Each row of a before or after table is a point. One or more steps were done to the points. Then noise was added and the rows were shuffled. The steps act on columns, c1 being the first. Write out the steps. A step turns or swaps two columns, mirrors them in a line or flattens them onto one, adds a multiple of one to another, or multiplies or shifts one. Angles are multiples of 10 degrees, from the lower column toward the higher: turns from -170 to 170, lines from 10 to 170 but not 90. Use the fewest steps. Two steps may share a column if one is a turn and the other turns, adds or multiplies; they go together, in the order done. Otherwise the lowest column goes first.

Before, 10 rows:
[[-31  17]
 [-22 -10]
 [-60 -21]
 [  1  23]
 [-27   8]
 [ 58 -14]
 [ 14  39]
 [ -9 -18]
 [-49 -14]
 [-49   5]]
After:
[[ 47   3]
 [ 24  -5]
 [ 34 -11]
 [ 46  24]
 [ -6 -39]
 [  6  20]
 [  3 -23]
 [ 21  16]
 [-59   4]
 [ 54  32]]
Steps: turn c1 and c2 by -170 degrees

Before, 14 rows:
[[  3 -24   1  -3 -29 -15]
 [-41 -11 -15  13   8 -18]
 [ 34  16 -10 -17  -1  -6]
 [ 50  19 -29  -6  -9  -6]
 [ 22  14  -1   7 -26  11]
 [ 48  22  -9 -32  -7   3]
 [-31  -7 -11  11   2  11]
 [ 34   5  -9 -33  21  22]
 [-19   1   0  -3   2  -6]
 [-45  33 -14   3 -12 -11]
 [-33   5  -9  14  10 -17]
 [-43   1  -5  -3  -7   3]
 [ 28  -1  12 -16   3 -29]
 [  9   2  17  19  -8  -5]]
After (14 x 6):
[[-28 -11   2  11  14 -20]
 [ 43   0 -25 -21 -23  50]
 [-46   0 -33   3   4 -56]
 [ 39  -8  -8 -24   9  56]
 [ 31  -5 -19 -12 -12  29]
 [ 43 -21 -27  -5 -26  43]
 [-29  -6  -7   9  21 -52]
 [ -8  -8  22  -2 -29 -10]
 [-43  -5  -4  -3   8 -40]
 [ 14   3 -17   3 -32  34]
 [-19   0  -1  -1   9 -25]
 [ 27  11   5 -13  -7   0]
 [-36 -18   5   9  24 -59]
 [  7  15   4  13 -10   4]]
Steps: add 1 times c1 to c6; turn c1 and c5 by -20 degrees; turn c2 and c3 by -70 degrees; multiply c4 by 0.7

Before, 12 rows:
[[  0   2   3   6   8  -8  -4  17  -5]
 [ -7  -3  -5   7   3 -12  -3   8  -6]
 [ -2  -1   0  -1   7   2  19   1  -6]
 [  1  -2   1  -1   8   9   5   7  -4]
 [  2   1 -15  -9   1   5   0   8  -7]
 [  2  -4  -7   5   9   3  -5   1   0]
 [-10   6  -1  -1   4   4  -5   3  -7]
 [  0   1  -2   0   5  -8   1  -1   4]
 [-12  -1  -1  -5   8   9  21   5   0]
 [  1   6 -10   7   5   1  -1   2  -2]
 [  2   0 -19   4 -24   5  -4  10   8]
 [  0  -2   0   1   3   8  -4  -1  -8]]
After (12 x 9):
[[  0   0  -7   4  23   1   8  -2   2]
 [  9   2  -4   8   8  -4   5  -1  -7]
 [ -1  -2  -1   1  13  -5  -1   4   2]
 [ 15  -4   3   5  20  -4   1  -6   2]
 [  7  -9  -1  -1  12   2   1   1 -10]
 [ -1   0   0   0   8   4   5  -5  -5]
 [ 10  -4 -18   4 -60   2   3   4  10]
 [  6   0 -15 -11   2   1  -1  -7  -1]
 [  2  -6 -10   7  12   1  -2  -3   1]
 [  8  10   0  -5  19   2 -18   6  -8]
 [  5   4   2   0  19   4  -3  -6  -1]
 [  1  10  -1   0  18   1 -16  -4  -4]]
Steps: turn c1 and c8 by -110 degrees; turn c8 and c9 by -50 degrees; turn c2 and c7 by -150 degrees; multiply c5 by 2.5; multiply c6 by 0.4
